Every row gives one point. Each copy is the shape, with its points in the same order, turned, moved and blurred by noise. Is it also mirrored, or only turned?
In the rows, zero is written as 128.

Shape (9 x 3):
[[163 145 135]
 [160 133 136]
 [165 176 133]
 [116  94  69]
 [113 144 156]
 [120  83  88]
 [ 76  55  95]
 [166  63  79]
 [134 161 183]]
Copy 1 (9 x 3):
[[136  82 161]
 [150  82 153]
 [104  84 163]
 [161 133  69]
 [138 136 174]
 [174 121  82]
 [192 167  75]
 [195  89  70]
 [131 118 201]]
Copy 1 is: mirrored
Copy 2 (9 x 3):
[[125 170 162]
 [117 154 166]
 [135 203 143]
 [ 78 104 107]
 [164 140 140]
 [ 80  99 117]
 [ 99  61 114]
 [ 47 114 159]
 [185 171 165]]
Copy 2 is: mirrored
Copy 3 (9 x 3):
[[169  97 142]
 [167 102 131]
 [170  91 172]
 [ 86 104  94]
 [157 150 152]
 [102 115  85]
 [ 81 156  65]
 [123  75  58]
 [191 145 167]]
Copy 3 is: mirrored
Copy 4 (9 x 3):
[[137 170 159]
 [130 156 152]
 [138 202 150]
 [ 63 125  97]
 [162 150 118]
 [ 79 109 116]
 [103  66  74]
 [ 52 102 148]
 [185 169 152]]
Copy 4 is: mirrored

Shape (9 x 6):
[[181 197 130 178  84 103]
 [151 146 124 114 158 105]
 [ 82  87 141 115  97 208]
 [ 76  83 112 129 198 104]
 [ 56 120 117 131 145 141]
 [114  92 136 155  40 169]
 [107 128  82  94 165  89]
 [145 152 154 136 109  96]
 [ 57  98 136  98 137 125]]
Copy 1 (9 x 6):
[[167 218 135 135 105 112]
 [141 133 119  93 124 131]
 [ 94  68 181 191 142 155]
 [ 72  74  84  95 161  87]
 [ 64  98 104 147 146 134]
 [111 138 221 204 136 121]
 [ 86 120 100  70 174 131]
 [121 159 153 107  98 127]
 [ 52  82 141 127 136 131]]
Copy 1 is: mirrored
Copy 2 (9 x 6):
[[125 142  91 194  60 172]
 [118 194 121 132 149 131]
 [206  74 177 133 147  77]
 [100 158 154 146 206  46]
 [147 124 173 184 180  74]
 [159  70 156 146  67  87]
 [107 197 179 156 165 106]
 [109 127 120 146 113 140]
 [122 115 193 150 188  80]]
Copy 2 is: mirrored

Shape (12 x 9):
[[157 100 156 145  72 115 121  94  76]
 [101  96  81 135 130 158 104 123 139]
 [209 170 155 126  90 107 128 147  81]
 [ 76 143  53 142 110 153  57  66 199]
 [ 94  87 124 101 165  98  94 183 177]
 [ 40 110 113  96 152 183  45 123 197]
 [185 109 197 178 126  90 108 138 122]
 [127 104 192  88 123  94  92 141 175]
 [173 111 164 105 159 144 111 121 160]
 [137 173 137 137 136 110 162  83 100]
 [155 150 187 142 144 108  99 146  87]
 [133 202 132 173  77 172 179 105 130]]
Copy 1 (12 x 9):
[[149 107 167 115 136 154  55 119 144]
 [132 110 114 121 126 116 144 135  67]
 [145 141 180  66 136 138  90 177 201]
 [115 181 104 167 113  84 121 157  20]
 [ 44  96 104 109 107 119 187 139 119]
 [ 38 126 100 119 157  79 154 130  16]
 [108 106 112 126 168 143  95 156 211]
 [ 29 117 115  92 133 109  99 117 154]
 [101 112 103  76 153  69 112 138 153]
 [153 172 173 123 148 100 126 109 165]
 [ 95 117 174 104 185 130 127 157 187]
 [177 225 137  78 169 141 117 125 121]]
Copy 1 is: only turned
Copy 2 (12 x 9):
[[124 152  83  65 129 133 107 129  42]
 [162 111 155 140 141 161 117 107 105]
 [140 165  31  82  74  98  77 116  86]
 [117  62 203 184  80 177 104  86  91]
 [154  43 104 128 151 107 145  94 161]
 [108  58 227 155 132 113 114 105 159]
 [141 101  60  47  81 104 159 147  84]
 [ 92  79  95  80 120  84 127  91 140]
 [152 126 123  73  84  80 132  72 127]
 [111 189  93 150  80 125 138 100  88]
 [136 138  73  94 104  70 120 147 111]
 [106 202 100 124  38 191 121 130 118]]
Copy 2 is: only turned

Shape (18 x 12):
[[ 84  97 130 108  87 162 163 137 127 110 131 157]
 [155 127  62 173 129 175 128 161 184 152  96 157]
 [124  99  18 151 103 114 151 107 150 102 157 139]
 [ 47 148 158 106  88 148 144 188 161 205 117 141]
 [119  77 217 191 143 186 164 156 155 128 111 125]
 [138  69 140  93 146 161 130 140 137  71 121 106]
 [202  65 172 157 146 131 148  81  73 122  72 197]
 [116 177 171 138 134 126 131  53 141 149 114  62]
 [131  98  80 136 104 110 180 131 206 108  88 112]
 [ 54  55  98 109 202 102 145 173  82 167  94 114]
 [148 164 165 150  81 146 108 152 177 117 173 123]
 [164  41 121  86 125 158 152 104 145 134 161 152]
 [146 123 110 108 109  59 165 140  15 116 192  79]
 [155 109  88 148 129 146  80 115 161 156 156 120]
 [142 136 106 123 165  54 172  95 123 132  71 166]
 [126 123  70 153  58  56 127 110  70 167 125 144]
 [201 168  88 143 166 132 108 147  74 165 191 140]
 [151 162 162 144  82  98 129 124 119  93 209 142]]
Copy 1 (18 x 12):
[[100 107 118 142 143 131 131 193 134 149 141 156]
 [194 187  58 159 136 115 136 150 109 163 116 121]
 [147 139 110 184 128 100 129 125  72 158 182 193]
 [ 62 172  72 121 189 149  77 199 166 180 126 102]
 [ 79 116  98 160 131 112 190 151 166 162  51  73]
 [108  79  95 154 102 122 130 145 143  96  84 164]
 [187  77 192 130 164 173 197 125 116 127  58 124]
 [ 51 171 119 125 106 201 116  74  98 130  90 111]
 [113 182  72 142 149  96 164 133  96 119 121 191]
 [101  69  97 177 233 103  49 137  88 133  75 132]
 [107 166  99 115  82 140 120 113 183 143 161 101]
 [137  84 113 155 127 153 147 136 165 170  96 210]
 [104  28 125  90 171 148  99  55  95 126 207 137]
 [167 155  93 178 117 158  99  89 144 161 123 145]
 [148 151 160  86 189 125 115 109  67 120  85 159]
 [148 138 145 146 213 182 114  99  88 133 212 138]
 [200  92 100  93 121 159  85  68 107 194 147  96]
 [106 118 163  93  95 136 132 101 164 154 195 119]]
Copy 1 is: mirrored
Copy 2 (18 x 12):
[[103 123 130 159 106 141 169 128 128  42  90 103]
 [130  71 101 172 102 175  72 204 142 118 123  99]
 [113  63 123 214 130 108 119 172  66  70 127 151]
 [112 123 110 112 103 202 168 120 117  75 165  20]
 [ 87 156 148 155  62 187 170 119 188 153  93 123]
 [133  89 164 137 127 119 151 109 166 110  68 139]
 [145 152  50 116  93 134 179 166 163 133  58 218]
 [105 171 131  95 120 123 114  91  71 180 124 112]
 [ 75  51 105 176 111 113 143 153 107 134  95  96]
 [123  77 171 104 180 213 216 163 131 100 146 147]
 [116 123 114 159  65 120  79  77 148 105 148  89]
 [173  89 109 201 117 146 173 102 120  97  56 143]
 [149 138 115 159 192  54 186  95 124  77 206 166]
 [167  87 129 176 101 151  81 129 101 130 134 145]
 [ 74 103  44 103 172 134 156 160  97 130 110 163]
 [139 112  63 134 111  92 171 174  58  73 203 158]
 [188 149  82 176 183 144  79 138 148 107 185 168]
 [109 151  80 158 104  86  99  58 139  60 167 146]]
Copy 2 is: only turned

Shape (17 x 12):
[[126 113 109 145  84 164 125 143 136 135 120 127]
 [125 115 104 145  80 117 115 140 141 100 188 134]
 [119 108 117 146 136 112 107 116 134 116 176  89]
 [113 119 125 148 107 134 139 125 103 171 156 146]
 [150 123 106 145 148 115 249 119 131 124 102  83]
 [130 110 133 146 152 125 114 112 124 123  99 151]
 [171 191 124 122 151 115 124 141 143 154 100 110]
 [119 133  92 108 159 136 134 136 113 140 106 147]
 [113 160 127 100 140 154 110 117 142 116 134  85]
 [139  99 142 133 110 112 144 119 142 128  93 107]
 [151 119  62 112 153 168 113 128 106 186 100 112]
 [122 149 125 140 149 109 104 190 145 136 144 117]
 [118 121 129 147 151 102 101 158 113  95  95 132]
 [139 103 130 126 152 151 108 155 144 104 155 120]
 [122 112  96  96 154 101 146 152 110 168 130 144]
 [133 116 136 132  80 131 113 116 118 114 201 127]
 [124 160 133  69 149 155 120 172  23 118  94 143]]
Copy 1 (17 x 12):
[[ 98 150 122 157 131 118 118 169 113 110 122 163]
 [120 154  85 153 176 101 132 160 155 105  88 117]
 [152 121  74 119 152 143 150 162 137 111  97 124]
 [110 126 113 152 159 150 104 132 149  94 143 154]
 [123 157 118  99  54 173 103 167 188 158 159 106]
 [145 101 125 143  96 131 125 122 130 111 103 160]
 [119 103 155 141 101 142 159 121  96 152 145  90]
 [141 133 162 132 113 159 103 126 113 116 102 136]
 [135 135 135 120 135 160 184 147 112 152 102 147]
 [128 126 102 113  94 102 127 146 135 131 145 158]
 [136 123 142 152 127 184  86 157  62 136 130 143]
 [134 128 142 135 131 130 169 147 111  76 117  90]
 [157 135 116 142  81 117 150 114 114  85  95 131]
 [171 128 130 147 133 122 154 182 134 105  98 140]
 [159 136 153 115 139 151  89 120 121  97 135 120]
 [132 146  84 157 196 115 148 153 160 124 113 145]
 [186 201 171 180 116 167 139  70  94 116 135 165]]
Copy 1 is: mirrored
Copy 2 (17 x 12):
[[131 137  96 125 106 121 176 143 114 118 141 137]
 [166 150  92 113  60 116 119 168 132 135 144 136]
 [145 117  75 134  99 127  94 137 133 168 130 121]
 [130 105 130 132  90 114 154 160 113 141 147  88]
 [171 133 153 131 135  92 156  42 121 166  74 115]
 [104  82 127 114 128 127 129 132 144 119 124 136]
 [116 163 122  88 192 125 133 134 153 143 114  98]
 [110 125 157 131 155 115 137 151 117 145 125 149]
 [106 164 101 153 143 145 119 120 150 155 160 137]
 [110 123  98 127 112 121 140 102 134 108 101 115]
 [ 98 127 115 135 178  87 154 150  67 149 140 141]
 [146 142 105 112 145 170 126 180 139 154 101 120]
 [134 100 114 134 142 144 119 156 162 107 101 149]
 [144 123  98 120 121 170 111 136 109 139 140 153]
 [118 128 161 137 131 116 118 167  87 145  95 109]
 [158 134  93 120  63 129 107 154 128 130 171  98]
 [146 132 186 194 198 141 126 168 126  81 168 116]]
Copy 2 is: mirrored
Copy 3 (17 x 12):
[[156 149  97 130 134 145 129 161 147 148 143 120]
 [155 133 117 127 121 159 130 185 106 110  75  95]
 [116 124 121 134 108 176 128 154 127  78 108 127]
 [157 127 153 122 126 155 122 148 102 139 150  99]
 [122 104 114  91 174 142 224 107  98 114 149 192]
 [166 111 134 156 126 158 127 103 156 131 142 134]
 [ 96 132 123 143 130 122 121  65 112 170 105 150]
 [160 112 138 121 107 125 120 115 135 141 140 170]
 [ 86 145 140 120 120 147 116 152 159 135 100 167]
 [123 102  99 123 153 144 145 117 154 119 142 110]
 [136 153 111  96  57 137 125  96 139 146 174 166]
 [116 116 111 169 123 126  87 137 106 124 109 152]
 [140  69 116 175 113 148 110 120 153 127 113 145]
 [133 139 123 164  98 128 135 145 152  99 116 133]
 [152  91 144 107 102 111 110 110  99 118 151 148]
 [135 146 144 125 104 161 150 186 121 114  96  70]
 [130  77 189 159  60 107 139 144 148 209 145 163]]
Copy 3 is: mirrored

Shape (18 x 12):
[[131 148 117 170 177 152 174 102 187 181 156  48]
 [146 131  88 105 140 183  96 144  93 102 161 146]
 [102 121 148 136  73 125  93 139  91 127 114 138]
 [192 188 144 157 147 113 170 114 169 160 110  67]
 [116  87 143 149  65 145 119 115 124 125  88 125]
 [ 93 111 154 177 107  87 139 151  79 119  98 118]
 [125 158 101 117 154  79 170 110 171 159  96 109]
 [167 156 142 177 162 103 157 116 178 166 116 126]
 [171 109 100 147 162  79 147 106 164 141 126  90]
 [111  82 167 150  56  81  84 201 102 145  87  91]
 [142 168 105  79 140  52 142  72 131  92 110 102]
 [132 174  78  73 151 105 154 115 157 116  87 106]
 [146 119 177 108 168 157 185 115 168 203 178 105]
 [125 209  70 124 159  76 109  88 163 168 156 106]
 [102 113 174 145 123 126  64 136 128 102 106 107]
 [ 93 112 123  68 128 134 115 157 140  85 108 177]
 [153  96 104  90 129 174  85 103 108 125 104 164]
 [154 166 100 140 120 102 152 106 190 122 168 106]]
Copy 1 (18 x 12):
[[ 74  85 149 128  86 179  85 121  89 100 146  24]
 [136  81 118  99 199 121 143 112 151 150 126 108]
 [147 141 132 164 172 142 117 163 117 139 117 165]
 [101 133 201 111  66 191  94 127 139 101 127  66]
 [143 117 130 159 150 145 110 170  96 102  67 152]
 [142 149 135 219 124 133 126 142 129 117 118 138]
 [154 130 147 125  66 149  79  76 100  99 130  97]
 [123 130 178 124  73 190 139 102  96  98 125  81]
 [116 142 145 119  75 136 115  92 104 124  86  61]
 [115 227 125 192 173 125 102 171 109 100 106 158]
 [163 128 136 111  55 134  65  80 161 164  98 123]
 [163 111 141  89  97 136  56  64 153 106 118 106]
 [ 52  86 143  86  72 139 128 138  75 100 174  99]
 [165 134 153 100 101 183  65  68  99 180 157  65]
 [ 96 148 104 167 161 185 114 122 123 138  92 159]
 [159 114  66 108 150 126 120  92 143 100 120 177]
 [131  83 141  96 188 117 136  99 115 135  76 155]
 [153 125 122  89  78 181 104 135 120 137 119  56]]
Copy 1 is: only turned
Copy 2 (18 x 12):
[[177  79 154  71 163 114 175 163  93  45 196 112]
 [ 89 132 110 161 138 128 163 129 151  63  92 168]
 [150 137 150 175 117 163 132  92 167 137 130 128]
 [196  69 134 106 202 107 132 192 137 105 187 132]
 [186 136 145 176 123 153 182 100 135 146 136 126]
 [175 113 134 166 149 150 105  71 136 130 135  72]
 [168 126 118  80 153  74 121 144 113 129 181 122]
 [158  68 141  94 176 118 136 174 102 138 160 112]
 [180  80 100 104 129  75 146 167 113 106 145 100]
 [171 110 170 226 105 122 128  87 185 150 162  66]
 [187 155  56  85 136  97  98 157 169 124 143 131]
 [154 164  92  92 169  60 132 143 149 114 163 152]
 [126  89 123 125 131 155 155 186  67  74 231 132]
 [145 109 144  30 124  86 100 164 163  91 149 149]
 [139 124 130 152 133 164 178 114 194 130 139  74]
 [ 86 199 102 159 133 117 156 119 142 140 132 117]
 [108 123  88 156 116 130 197 115 148 129 113 181]
 [176 131 147  92 139 105 128 205 121  93 129 125]]
Copy 2 is: only turned
Copy 3 (18 x 12):
[[110 208 103 107 180  63 161 100 117 185 146 164]
 [104 101 125 154 134 137  67 114 142 106 159 183]
 [137 109 122 136 117 132 124 108 153  68 126  88]
 [113 177 104  89 146  94 198 179 124 177 161 137]
 [135 120 148 129  99 135 150  75 125  95 138  74]
 [194 113  90  96 138 117 139 102 143  68 136  85]
 [114 167 106  30 151 121 139 141 149 163 121 129]
 [134 131  96  86 151  91 179 154 117 191 131 122]
 [138 143 144  56 165  87 149 139  91 144 135 151]
 [145 103 122 117 130 122 192 121 116   7  81  86]
 [160 175 156  20 124 140  91 189 152 132 155 121]
 [111 177 134  38 130 160 110 153 157 146 132 162]
 [ 86 195  76 150 192  93 110 117  81 181 114 104]
 [106 160 134  53 159  68 107 175 194 163 125 153]
 [179 119 164 151 135 132 146 130 152  86 100 114]
 [154 119 127 115 110 196  66 113 140 112  75 145]
 [112  85 173 136 152 174  88 107 129 118 154 142]
 [116 161 118  83 106  63 113 151 122 166 131 162]]
Copy 3 is: only turned
Copy 4 (18 x 12):
[[174 166  72  79  85 205 113 143 131  99 120 147]
 [129  86 162 135 177 147 174 112 169 135 136  84]
 [ 86  95 147 189 119 101 139 158 123 145 147 112]
 [168 140  63 112 106 163 131 182 138 137  64 174]
 [ 94 137 154 172 102  93 101 160 142 125 127 105]
 [115 128 135 176  66  97 151 156 119 196 158 117]
 [151 102 110  72  79 110 123 139 129 134 110 179]
 [138 130  66  97 103 145 104 164 157 160 113 165]
 [184 131 126  95 118 137  90 143 120 175 118 154]
 [ 79 139 184 199 112 101 137 202  85 173 171 160]
 [178  62 121 121 111  82 129 100  92 158  65 153]
 [164  95 136  85 118  94 155 114 129 120  74 176]
 [ 99 106 114  79  79 242 103 154 133 125  93 128]
 [186  60  69  92 138 125 130 125 107 107 136 182]
 [ 82 136 142 198 127 123 125 107 119 150 145 155]
 [ 60  82 180 107 133  88 156  91 144 146 121 125]
 [126  81 192 155 158 122 114 116 200 131 116 112]
 [149 120  75  82 154 128 118 145 102 125 106 123]]
Copy 4 is: mirrored

Shape (16 x 12):
[[143 165 125 103 167  86 150 140 152 115 168  96]
 [ 86  98 117 124  95 182 125 133 141 132 144 156]
 [137 139 110 129  85  78 100  50 157 118 108  86]
 [ 86 148 123 154 171 174  87 137 118 160  89  86]
 [124 113 152  55  68 102 150 151 149 148 117 154]
 [102  91 117  90 152 187 170 133  66 140  99 141]
 [ 82  99  98  92  81 191 110  57 146  98 179  94]
 [150 165 158 104 180 162 155 135 151 146  95 135]
 [ 77 101 130 132 105  81 153 119  78  54  98  96]
 [166 109 121  83  87 177  72  55 168  79  74 108]
 [170 136  91 146 121 130 110 149  95 126 149 137]
 [126  97 133 105 165 149  95 103 155 141 101 177]
 [147 168 131  62 118 133 104  94 126  87 155 187]
 [154 175 165  68  80 180 148  99 171  88 125 162]
 [ 79 147 137 156 140 153 129 119 149 159 139 176]
 [179 125 190 169 112 118  91 144  90 155 105 131]]
Copy 1 (16 x 12):
[[121 151 182  96 150  80 151 143 128 167 117 192]
 [141 158  85  84  87 142 110 162 130  92 142 135]
 [ 80 135 103 118 150 104 183  90 142 165 192 120]
 [148 124  78 109 187  55 102 147 115 113 106 108]
 [ 90 137 128 154 101 174  92 141 140 166 152 193]
 [177 111  80 153 112 137 130 181 153 118  78 144]
 [123 160  70  95  51  75 177 138 171  82 174 151]
 [190 158 150 156 148 105 100 152 100 167 130 152]
 [ 64 102 136 126  94 120 179 153 152 158  86  85]
 [118 192 103 173 124 116 167 154 151 107 228 100]
 [119 171 116  95 177 150 173 137 144 111  90 162]
 [175 121 118 130 152 159 118 159 125  99 180 136]
 [159 166 187 133 112 148 140 104 168  98 161 160]
 [160 213 155 157  70 142 113 118 143 149 179 147]
 [167 129 110  62 126 134 101 113  94 125 132 134]
 [ 98 145 115 158 179 159 139 117  52 113  99 145]]
Copy 1 is: only turned
Copy 2 (16 x 12):
[[115  67 131 160 149 133 131 151 151 103  91 157]
 [122 178 118 127 130 134 154 104 122 164 119  75]
 [201  98 121 110 111 140  78 179 143 181  94 131]
 [181 118 110  92 107  86 170 125 107  75 106  77]
 [ 96 149 175 124 108 141  82  81 124 166  89 144]
 [167 180 158 143 137  97 168  65 115 113 163 132]
 [181 148 124 154 162 140 109 125 180 186 132  34]
 [138 113 115 127 114 163 134  94 106  56 129 142]
 [179 123  97 170 123  44 127 107 131 194  99 169]
 [225 113  99  99 154 182  63  95  98 177 125  84]
 [123 106 131  86 163 118 171 150 107 155 143 142]
 [157 141 138 148 113 163 136 121  50 124 119  97]
 [124  68 145 152 118 184 123  96 113 184 159 115]
 [120 106  94 128 117 209  82  57 145 156 148 117]
 [113 150 107 137  72 144 174 138 117 121 124  89]
 [109 115 106  65 109  84  95 149  59 125 155 142]]
Copy 2 is: mirrored
Copy 3 (16 x 12):
[[150 105 121 129  76 166 158 158 114 150 123 128]
 [111 170 114 165 159 119 124  83 146 153 170 134]
 [132  85  81 113 117  58 156 127 126 143  75 160]
 [161  95  60 145 102 123  51  92 155 102 165 130]
 [ 62 155 101 126 115  99 151 170 146 194 127  79]
 [ 98 167 148  86 139 127  72  91 128 139 194  98]
 [ 68 137 107 137 118  80 159  44  93 126 166 181]
 [111 144 103 103  79 181  65 145 161 160 130 141]
 [123  85 184 147 136  82 113  89 103 139  94  62]
 [ 35 118  98 105 142  61  94 129 110 115  83 204]
 [171 176 123 127 144 107 131 143 143  94 130 133]
 [ 95 125  78 107 177 159  94 134 138 157 140 151]
 [ 73 149 144  95 139 156 177 120 164 105 104 147]
 [ 34 169 133 115  95 133 133 117 179 156  90 164]
 [155 141  85 146 141 154 117  81 176 175 148 132]
 [163 186  70 128 141 110  72 153 142 128  59  94]]
Copy 3 is: mirrored
Copy 4 (16 x 12):
[[ 88 127 177 107 105 176 141 125  99 154  39 138]
 [124 125 108 177 126 139 121 114 120 117 167 122]
 [173 179 172  99  71 150  90 118  98 198 119 178]
 [125 101 142  99 171 112 130 190 102 122 142 161]
 [111 174  93 184  73 173 107 123 152 124  82 165]
 [161 114 111 152 128 151 184 180 162  87 120 120]
 [166 125 136 129  86 211 118  99  85 134 203 118]
 [130 141 112 117 182 156 131 156 140 143  54 126]
 [169 174 191 109  62  98 149 106 136  82 111 149]
 [249 117  99 105 104 175  60 121 120 166 134 164]
 [131  82 139 151 119 129 169 109 136 168  92 177]
 [147 131  64 123 122 111 107 148 129 160 109 116]
 [158 144  75 142  99 178 155  87  75 151  72 140]
 [167 164  86 155 167 211  99  80 124 145  79 149]
 [ 89 157 106 142 170 120 137 126 100 149 141 125]
 [112 119 105 103 132 100 155 107 187 158 106 227]]
Copy 4 is: mirrored

Shape (18 x 12):
[[121 148 168 117 125 175  64  95  85 209  83 103]
 [ 89 106 111 148 135 133 143 106 151 131  85 133]
 [110  97 110 178 167 159 125 153  72 193 106 112]
 [ 45  81 161 177  95 179  92 167 128 108  86 157]
 [158  85 171 147 152  74 106  68 146  93 102 104]
 [111 118 195 128 170 131 160 103 135 156  73  62]
 [ 39 162 125 154 113 106 103 164 164 180 145 177]
 [ 86 144 116  85  93 139 156 139 170 104 169  79]
 [ 70 112  78  92 192 130  99  88 111 133 143 126]
 [151 187 110  71 205 139 168  84 118  95  63 113]
 [ 84 154  91 154 192 184  65 172 111 191 168  76]
 [108 158 132 176 201 100 111  68  79  84  96  62]
 [129 147 105 147 132 184 126 144 149 155  66 142]
 [ 81  63  86  89 173 185 139 115 120  87  65 134]
 [ 90  96 200  97 101 187 119 130 149 129 115 149]
 [ 54  97 100  75 101 107 168 184 114 147 183 155]
 [ 68  94 112  72 166 114 125 146  85 114  54  77]
 [160 184  96  81 183 157  73 162 112 107  89 174]]
Copy 1 (18 x 12):
[[ 85  82  46 130 179 166 189 106 130 170 143  76]
 [126 119 144  78 153 118 123 151 140 108 121 109]
 [146  75  77  95 127 141 139 149 123 142 190 149]
 [ 45 104 147  90 128 206  88 164 162 121 127 143]
 [108 160 151 114 174  81  95  99  94 124 168  66]
 [116 136 101 107 142 130 173 147  61  95 147  65]
 [107 180 130  78 120 163 156 118 188 141  98 186]
 [117 146  98 150 113  97  96 135 113  90  41 130]
 [112  72 143 104 137  70 160  74 139 102 116 158]
 [200  71 168 148 147  89 181 114 111  89  89  47]
 [144  62  55 118 101 169 148  70 103 149 123 193]
 [146  85 151 155 216 108 142  89  53 109 167 132]
 [162  90 121  97 142 168 131 147 153 136 101  88]
 [103  27 168  79 111  90 123 144 129  79 118  98]
 [ 52 126 109 126 105 168 122 133 156  96 102  70]
 [ 94 147 117 133  43  72 139 157 184  99 101 175]
 [ 85  68 165 121  97  76 177 164  78 145 123 124]
 [169  55 176 158 104 143 145  72 168 180 104  87]]
Copy 1 is: only turned
Copy 2 (18 x 12):
[[198  74 179 144 154 165 157  98 203 164  92 194]
 [135 123 104  89 142 114 112 135 137 162 124 188]
 [129  79 146  86 109 146 128  62 198 143 168 172]
 [121 133 130 128  90 151  41  59 138 220 112 194]
 [109 104 145  83 174 124 108 104  93  78  44 189]
 [126  45 145 132 193  97 105 116 149 128 116 208]
 [156 170  70 167 124 155 135  46 133 159 157 138]
 [101 150 134 181 144 156  95 176 117 135 142 127]
 [ 82 130  91 113 132 151 163 121 198 139  84 134]
 [133  71 133 120 137  33 145 195 178 121  70 115]
 [103 129 149 177  93 165 154  76 240 112 156 184]
 [104 133 154  88 176  78  97 104 218  84  69 163]
 [173 106 139 119  76 102 126 134 155 166 145 187]
 [ 73  78 121  78 100 114 114 175 164 210  84 159]
 [140  71 116 170 131 172  79 116 108 198  85 180]
 [ 85 118 102 149 121 188 124 100 112 176 179  66]
 [ 55  86 175 107 175  95 142 124 172 200 114 128]
 [147 112 147 140  44  75 180 123 167 155  58 116]]
Copy 2 is: mirrored
Copy 3 (18 x 12):
[[ 42 112 156 203  88 170 126 100 129 169 129 149]
 [132 130 137 126 188 149 110 138 132 156 130 164]
 [ 55 161 172 123 167 171 158 100 150 135 172 123]
 [ 35 152 125  76 182 173  54 120  99 171 101 146]
 [142 126 101 141 128 135  65 121 171  70 141 206]
 [103 128 123 159 147 132 137  84 213 140  83 183]
 [100 156 110 118 173  81  82  89  76 210 168 108]
 [142  57  98  59 123 102 120 134 147 176 126 124]
 [145 168  98 122 116 169 160 152 123 171 167 133]
 [214 109 151 167 119 179 165 106 140 119  73 126]
 [ 82 141 139  96 101 190 161  50 140 205 212  97]
 [143 138  86 131 137 186 173  55 118  85 127 210]
 [121 103 193 140 174 172  96 102 125 170 129 119]
 [139 158 133 100 165 224 131 185 153 154  96 128]
 [ 75 132 147 110 115 133  61 151 144 175  74 143]
 [ 96 137 102  67 156  72 140 179 125 165 145  56]
 [100 128  67 141 171 194 159 144 171 126  97  98]
 [166 133 156 151  94 208  95 102  88 127 129  54]]
Copy 3 is: mirrored
Copy 4 (18 x 12):
[[113 133 204 186 214 175  93 102 152 176 146 156]
 [124 108 160 116 109 102 114 154 129 160 169 127]
 [122 116 109 164 149 144 139 132 195 207 176 128]
 [188 166 153 143  57 160  97 126 118 192 168 163]
 [ 95 111 198  74 122 142 142 183 174  96 100 168]
 [ 46 111 186 178 116 150 129 161 152 119 150 129]
 [167 158 127 157 126  78  85 131 104 194  93  89]
 [ 76 120  88 116 124 119  92 133  47 130 122 140]
 [142  92 119 123 192 135 146 208 104 159 154 122]
 [104  80 142 148 193  97 157 135 121  40 185 141]
 [107 195  76 167 204 145 138 159 141 222 157 142]
 [104 109 148 167 162 113 136 221 186  95 145 217]
 [132 144 152 139 149 100 119  87 139 152 196 141]
 [153  83 148 108 128 154 165 161  89 146 240 140]
 [145 145 172 132 109 197  88 105  87 134 149 114]
 [141  72  60 123 104 141 123 124  68 187  98  81]
 [118  60 143 174 127 147 199 163  84 163 162 179]
 [185 145 118 131 212 113 190  85 119  97 161 148]]
Copy 4 is: only turned
